Each row of a before or after table is a point. One or more steps were done to the points. Then noise was added and the rows were shuffled. The steps act on columns, c1 being the first. What was done? A step turns or swaps two columns, mirrors them in a line or flattens them onto one, adds a multiple of one to another, or multiplies or shifts one. Angles are multiples of 10 degrees, from the lower column toward the higher: turns from -170 to 170, lines from 10 to 170 but not 90. Use the fewest steps. Two steps may share a column if one is a turn and the other turns, adds or multiplies; they go together, in the order done. Otherwise the lowest column goes first.
In the rows, 128 means zero.

Before (12 x 2):
[[124 111]
 [138 161]
 [100 147]
 [146 150]
 [102 101]
 [249 129]
 [118 110]
 [ 98 179]
 [106 177]
 [111 121]
 [136 168]
 [168 114]]
After:
[[236 170]
 [156 139]
 [118 123]
 [112 123]
 [124 126]
 [109 126]
 [148 137]
 [110 122]
 [117 123]
 [146 135]
 [153 136]
 [100 116]]
Steps: flatten c1 and c2 onto the line at 20 degrees

Before:
[[117 232 181  83 102  66]
 [133 158 128 174 109 170]
 [124 133 141 177  96 119]
 [120 159  70 151 166  91]
 [166 117 141 165 127 135]
 [110 183 168  52  98 101]
 [115 130 154 173 149 153]
 [181 143 102 155 138 122]
 [173 140 136 155 139  95]
 [ 86  84  82 142 131  75]]
After (10 x 6):
[[ 98   6 175  71 102 135]
 [134 125 128 181  96  78]
 [100  62 167  37  99 122]
 [107 131 153 191 142 104]
 [146 116  87 164 133 128]
 [125 124 143 193  97 125]
 [134  97 114 155 142 155]
 [134 148 120 179 126 129]
 [128 140 107 153 156 193]
 [144  80  91 158 163 145]]
Steps: flatten c1 and c3 onto the line at 120 degrees; turn c2 and c6 by -150 degrees; add 0.3 times c6 to c5; multiply c4 by 1.3

Before (8 x 9):
[[190  78 159 159  88 156  96  96 106]
 [139 174 163 158 165 144 148  95 125]
 [158 140 103 128 162 148 150  83 156]
 [110  86 219  75 102 101 137  98 183]
 [104 142  88 132  73 120 105 100  99]
 [ 82 138 150 206  98 105 106 154 176]
 [139 106  93 196 123 164  23 117 105]
 [122  86 108 196 180 107  76 171 131]]
After (8 x 9):
[[138 145 128 195  73  78 110 170 130]
 [161 155  96 205 166 106 103 131 175]
 [156 121 169 156 114 147 143  91 125]
 [ 95 111  69 132 155 104 122 108  99]
 [ 96 108 116 195 114  22 163 137 105]
 [191  82 155  77 194 137  99 143 182]
 [105  96 147 126  85 151 148 104 156]
 [ 93  73 177 158 179  99 155 150 104]]
Steps: turn c3 and c5 by 150 degrees; turn c1 and c3 by 130 degrees; turn c2 and c8 by -60 degrees; multiply c8 by 0.7; swap c6 and c7

Before, 10 rows:
[[151  77 104 171 148 138 143 149 202 170 103 156 154  65]
 [157  75 115 154 178 114 132 143 167 141 146 147  48  91]
 [ 89  48 199 117  82  89  68 187 161 139 118 134 139 120]
 [127  80 128 171  93  97 141 197 144 120 116  99 116 114]
 [111  88  68 113 190 160 108 159  87  81 129 174 121 120]
 [132 130 198 151 133 141 111 100 187 118  99 139 115  68]
 [153 149  87 173  82 153  73 146 131 129  97  90 149 125]
 [132 152 132 142 105 123 122 136 169  86 128 185 159 135]
 [194 144 134  87  74 168 131 127 148 132 104 132 181 115]
 [133  97 192 150  85  83  80  82 111 156 152 100 158 127]]
After, 10 rows:
[[134 151 140 127 139 140  80 105 189  99  98 131 116  51]
 [ 94 114 246  52  78  88  36 185 165 128 119 126 118 102]
 [122 172 241  82 101  99 141 193 134 112 111  97 101  97]
 [133 140 144 152  92 118 115 135 184  84 128 174 141 115]
 [155 177  89 145  75 149 102 146 122 106  99  87 123 107]
 [198  88 135 146  58 166 124 125 145 115 103 127 147  98]
 [130 147  94  95  72  92  52  83 104 170 149 108 133 105]
 [160 153 142  74 212 115 140 145 170 152 149 142  82  76]
 [115 114 110  83 185 162 134 157  94  82 127 180 150 100]
 [147 173 150  73 134 134 154 151 204 152 108 145 161  44]]
Steps: swap c2 and c4; turn c3 and c7 by -30 degrees; add 1.5 times c8 to c3; turn c5 and c13 by 30 degrees; turn c9 and c12 by -10 degrees; add 0.7 times c11 to c10; shift c14 by -20
